Each point is reached from the start by the listed moves, each made once or not at all, plus a little noise. Is the number of moves made odd or even? Then give how often each move was made.

Moves:
(1): 36	-25	27
(2): 33	32	-14
(3): -4	16	33
Start: 0	31	20
Points:
32	23	75 -> even (1, 0, 1)
68	38	31 -> even (1, 1, 0)
42	6	50 -> odd (1, 0, 0)
3	29	17 -> even (0, 0, 0)

Moves:
(1): 58	10	-8	6	-4	2	-9	-5	-3	11	5	25
(2): -6	61	-2	-2	7	11	-2	15	-14	3	2	9
(3): 5	13	60	11	9	12	-14	-23	-3	-5	17	-2
(4): 0	-7	-14	61	7	-2	-25	18	3	-8	-14	-12
(5): 7	-10	-2	-6	67	11	-6	7	-9	12	-1	-20
(6): 2	-8	-8	-8	-8	46	-1	7	22	0	3	-4
(7): 12	4	7	11	7	1	49	3	-4	6	-24	13
(8): 2	10	31	-15	-10	-20	3	69	1	7	-7	-30
(9): -7	21	5	7	9	-16	7	-16	47	8	-5	-13
(10): -11	-1	-3	10	-11	11	-5	1	-15	88	-9	-9
(11): 0	-16	-2	28	1	2	33	7	13	5	44	2
(12): -19	-6	8	-3	13	7	-11	14	14	8	1	40
Start: 8	7	-12	-13	6	-20	1	-11	1	7	26	-17
Points:
61	28	38	15	-1	6	-28	-36	-21	101	41	-3 -> odd (1, 0, 1, 0, 0, 0, 0, 0, 0, 1, 0, 0)
-21	46	-26	49	85	19	-50	44	-20	110	6	-10 -> odd (0, 1, 0, 1, 1, 0, 0, 0, 0, 1, 0, 1)
-5	22	1	42	-7	0	-19	69	61	101	-6	-85 -> odd (0, 0, 0, 1, 0, 1, 0, 1, 1, 1, 0, 0)
5	6	59	80	1	-16	-9	62	2	93	58	-68 -> odd (0, 0, 1, 1, 0, 0, 0, 1, 0, 1, 1, 0)
78	64	22	93	26	52	31	11	16	20	59	15 -> odd (1, 1, 1, 1, 0, 1, 1, 0, 0, 0, 1, 0)
13	31	-1	5	21	-34	59	-23	46	22	-3	-17 -> even (0, 0, 0, 0, 0, 0, 1, 0, 1, 0, 0, 0)
65	7	45	79	-11	31	-18	64	20	105	65	-45 -> odd (1, 0, 1, 1, 0, 1, 0, 1, 0, 1, 1, 0)
18	69	58	49	73	52	1	88	-16	110	-5	-71 -> even (0, 1, 1, 1, 1, 1, 1, 1, 0, 1, 0, 0)

Moves:
(1): 15	-14	1	8	2	3	-9	5	1	4	2	0	2	-4	-6	1	2	-1	-3	9	2	-18	-1	-6	-13	0	8
(2): 5	21	-4	0	1	7	5	2	2	-3	0	4	-5	2	-5	-5	-4	-6	-6	-1	8	-3	-6	-8	-5	7	7
(3): -4	-4	23	9	-6	9	2	1	4	-2	5	1	3	11	-5	10	-2	6	-1	3	7	11	9	0	-3	3	8
(4): -9	-2	-4	16	-8	-1	-3	-5	3	1	-4	11	-2	-3	-1	-4	-3	9	8	-12	8	3	-6	-1	-2	-9	0
(5): -3	1	11	-4	22	2	-7	-3	-5	0	-5	-2	5	-7	-8	-6	-2	18	9	-7	10	-4	11	10	-1	18	9
(6): -1	0	-13	4	5	52	-6	0	-2	-12	13	13	13	20	-3	-3	5	0	5	0	-3	-2	3	-1	1	4	-9
(7): -1	-10	-6	8	7	4	30	3	-2	0	4	-1	-12	0	-3	-3	-3	-9	7	0	0	3	7	-8	0	5	1
(8): -2	5	13	-2	2	-9	1	20	-2	-5	5	2	0	13	5	3	4	2	1	-12	-1	3	-10	19	-3	1	-2
(9): 9	0	-5	-10	10	-4	-2	-6	30	-5	3	-2	4	12	-5	3	5	4	2	-18	-11	9	3	8	-8	3	-15
(10): -5	1	8	7	-2	13	0	-2	8	25	10	9	5	19	-10	4	-1	1	18	2	-10	5	-29	-6	6	5	0
(11): -3	7	-2	5	13	-14	-6	8	-4	-14	30	4	11	-1	0	12	24	6	-2	-1	1	1	2	-6	-1	12	-2
(12): -4	-2	-6	-7	-2	-6	2	-2	-3	-3	-5	16	5	0	-8	17	2	-5	1	-1	-10	-5	3	1	-9	-2	9
(13): 8	5	0	4	1	2	9	6	0	2	-5	-2	19	0	-4	-2	11	-8	0	-4	3	2	-3	4	-2	3	0
(14): -4	3	-1	10	5	-4	-5	-6	-4	-2	-3	-3	16	29	5	3	2	2	-3	1	1	-5	2	-4	-10	13	-1
(15): 4	1	-7	4	5	11	0	-9	7	17	-8	9	0	-5	24	13	12	1	-7	-11	-5	2	3	6	-4	15	7
(16): 6	8	-5	13	6	5	4	1	-6	-1	-8	-21	-8	4	-7	28	9	6	10	1	1	-1	-1	-3	6	-10	-3
(17): -4	-4	1	-3	-9	-2	-5	4	4	4	-9	1	-9	4	-4	-1	28	9	-2	6	4	-11	8	2	-3	9	4
(18): 11	2	-4	-2	-4	-4	8	9	-2	3	4	0	5	-2	-1	1	0	28	-6	7	-12	1	-7	11	-6	10	-16
(19): 19	-10	-2	-17	-18	5	8	1	-16	-12	1	1	4	-12	11	2	4	1	30	-9	5	-3	0	-12	7	2	5
(20): -8	1	-6	5	4	1	-3	8	23	-6	-2	7	2	-7	12	8	-6	9	13	19	5	-8	11	-5	6	-9	-2
(21): -7	-20	-21	-14	-1	-2	-14	8	7	13	-2	5	-5	-2	-2	5	-4	11	-12	-4	42	0	12	13	4	17	15
(22): -2	2	3	-6	17	2	-9	5	-8	-5	2	7	-1	7	8	-11	0	6	2	7	1	34	-9	-6	-8	-1	10
(23): 0	12	-7	3	-2	1	-10	12	1	19	-4	-1	2	8	-2	1	-4	-2	1	-13	-15	11	26	-13	-2	5	-8
(24): 10	4	-9	-3	-8	-12	0	-1	6	2	7	6	-8	-8	2	-10	6	-3	14	6	4	7	10	35	0	9	-5
Start: -11	-1	-21	23	-6	-3	-20	7	-2	-5	-10	-16	13	11	2	10	16	9	-7	0	0	-2	-20	11	2	-4	23
Points:
-4	15	-47	26	-27	-19	-43	35	-1	7	9	39	35	43	27	57	53	31	17	-52	44	21	26	40	-25	69	54 -> even (0, 1, 1, 1, 0, 0, 0, 1, 0, 0, 1, 1, 0, 1, 1, 0, 0, 0, 1, 0, 1, 0, 1, 1)
15	-2	-23	15	24	-15	-40	41	-25	-12	17	-6	37	38	35	58	68	94	27	-18	55	46	2	73	-17	85	49 -> even (0, 0, 1, 0, 1, 0, 0, 1, 0, 0, 1, 0, 0, 1, 1, 1, 0, 1, 1, 0, 1, 1, 0, 1)
20	37	-45	45	17	66	-33	25	1	30	-6	5	44	47	-50	35	39	10	45	-7	-9	-12	-10	25	-16	34	30 -> even (1, 1, 0, 0, 1, 1, 0, 0, 0, 1, 0, 1, 1, 0, 0, 1, 0, 0, 0, 0, 0, 0, 1, 1)
17	5	-62	57	36	63	-37	34	44	43	29	6	32	92	-27	63	88	82	18	-20	28	6	30	41	-38	121	25 -> odd (1, 1, 1, 0, 1, 1, 1, 0, 1, 1, 1, 0, 0, 1, 1, 1, 1, 1, 0, 0, 1, 0, 1, 1)
18	4	-32	43	1	-4	7	5	6	-5	-24	-12	39	45	-24	49	40	28	73	-53	2	28	41	29	-22	36	24 -> even (0, 0, 1, 1, 1, 0, 1, 0, 1, 0, 0, 1, 1, 1, 0, 1, 0, 0, 1, 0, 0, 0, 1, 1)
-18	12	-51	51	18	69	-9	46	32	19	-8	37	26	99	10	64	75	35	34	13	48	31	-11	51	-22	63	63 -> even (0, 1, 1, 0, 0, 1, 1, 1, 0, 1, 0, 1, 1, 1, 1, 1, 1, 0, 0, 1, 1, 1, 0, 1)
-16	-6	-27	38	30	-4	-7	17	32	-9	15	35	52	50	23	63	56	50	70	-49	-8	-2	-24	12	-18	51	32 -> even (0, 0, 0, 1, 1, 0, 1, 1, 1, 1, 1, 1, 0, 1, 1, 0, 0, 0, 1, 1, 0, 0, 0, 0)

Moves:
(1): 9	-24	18	1	5	-13	13	13	1	0	14	1	-4	-8	7	-21	19	6	-11	5	3	8	-19	-2	15	-21
(2): 2	27	15	4	2	-9	-23	-2	21	-4	14	10	-5	15	-3	4	-6	0	26	12	-18	-8	4	10	13	-20
(3): -15	-6	15	10	3	5	3	3	15	4	-10	15	-2	2	-12	-11	-10	11	3	-2	-17	6	7	-4	3	-6
(4): -14	11	0	26	9	3	8	-7	4	12	13	-7	-3	-16	23	-27	32	3	0	-5	-2	-9	28	-22	-6	-22
(5): 3	-1	11	16	9	7	-13	24	-4	-7	-7	10	-2	5	-24	-20	-8	3	33	4	7	12	-15	-12	-5	1
(6): 13	2	6	8	-3	10	-11	-20	-6	1	-15	-1	-8	-12	11	20	0	25	-12	7	-7	12	-8	-61	-3	-9
(7): 4	15	-6	-7	-3	-12	20	-17	9	-28	6	-10	-5	-4	-4	-10	-9	-18	-8	2	-2	-8	-12	1	-12	12
(8): -9	28	-5	4	-6	19	-1	36	-17	-15	-4	-22	8	-1	-16	9	-8	13	-5	-6	4	-9	-33	21	15	4
(9): 11	11	-24	17	27	-4	-24	21	12	-16	-36	-16	-1	8	-10	1	-16	-17	-7	8	-23	6	-16	13	9	29
(10): 4	11	-6	-10	4	14	-7	-4	5	3	15	-3	8	-13	-14	-13	4	-13	-26	-7	2	15	-8	-3	-9	5
(11): 6	-12	5	-27	-9	-9	0	12	-10	-16	31	8	1	-14	-1	-16	-7	17	11	-9	6	2	10	-22	12	2
(12): 9	1	-14	10	2	-8	-2	11	-8	-1	4	29	-9	24	-5	11	-15	-9	-2	19	-21	-9	-10	1	-3	17
(13): -10	9	0	5	18	0	11	-21	-28	5	-3	-7	9	13	1	-21	-9	10	13	11	-18	27	-1	-4	7	-6
(14): 18	-2	12	-13	-9	19	7	20	-10	-8	3	-28	-13	35	-8	9	22	4	-7	17	-13	8	2	-2	-18	4
(15): -32	-11	4	16	-5	5	6	-6	17	-16	30	-6	6	-9	10	-7	21	-19	-3	7	17	13	-5	6	9	3
(16): -19	11	0	-4	15	8	14	14	4	-3	0	22	6	-8	-4	10	18	6	12	0	9	7	12	-8	1	-8
(17): -20	20	-8	-23	-34	-1	-24	-1	-26	-44	-3	1	-19	2	4	-18	28	11	-20	-18	12	7	11	19	-22	-11
(18): -19	0	-3	-12	8	-11	-1	-8	7	16	9	-16	-2	-1	-1	-6	-4	6	-18	8	10	5	3	0	-18	-5
(19): 10	5	-8	-15	-7	-8	8	-10	22	13	-21	-7	-11	25	4	-2	3	14	-1	11	-3	-7	-19	15	15	37
(20): 14	-6	14	-5	-7	-2	8	9	-16	-4	10	5	-8	-19	-28	-21	-2	8	-34	20	15	8	9	11	0	9
(21): 26	13	-15	20	-8	-9	-5	2	25	-11	-1	2	10	26	13	14	-4	4	-2	-5	3	0	-1	12	6	0
(22): 6	-2	2	19	3	-7	7	5	6	20	5	6	-15	2	9	25	-4	1	13	-8	-11	13	0	12	3	4
(23): 19	2	-21	6	-7	24	-5	11	-7	-6	-23	5	-16	4	14	-8	-7	18	17	15	-7	1	8	6	-17	-13
(24): -5	-21	15	1	20	17	-13	-3	-9	-12	17	-5	-7	6	3	-11	10	5	-10	-12	13	-3	0	-1	6	-1
Start: -32	-1	17	-25	16	-2	-6	-22	25	33	-43	-11	8	52	20	-27	-10	45	-4	-11	-13	34	-1	-9	-40	-3
Points:
-30	27	36	8	15	14	9	40	-12	27	20	-34	-46	105	2	-52	-3	83	-18	86	-54	82	-43	52	-36	-23 -> odd (1, 1, 0, 0, 0, 0, 0, 1, 0, 0, 0, 1, 1, 1, 1, 0, 0, 1, 0, 1, 0, 1, 1, 0)
16	-11	66	-30	25	-24	-20	-11	67	-30	27	-1	-35	121	27	-45	-16	97	-33	21	-54	49	-27	-81	-42	-27 -> odd (1, 1, 1, 0, 0, 1, 1, 0, 0, 0, 1, 1, 0, 1, 0, 0, 0, 1, 0, 0, 1, 0, 0, 1)
4	17	39	19	101	33	-25	7	-9	11	-33	-19	-53	87	22	-89	33	109	-39	94	-72	81	13	-68	-55	-51 -> odd (1, 1, 0, 1, 0, 1, 0, 0, 1, 0, 0, 1, 1, 1, 0, 1, 0, 1, 0, 1, 0, 0, 1, 1)
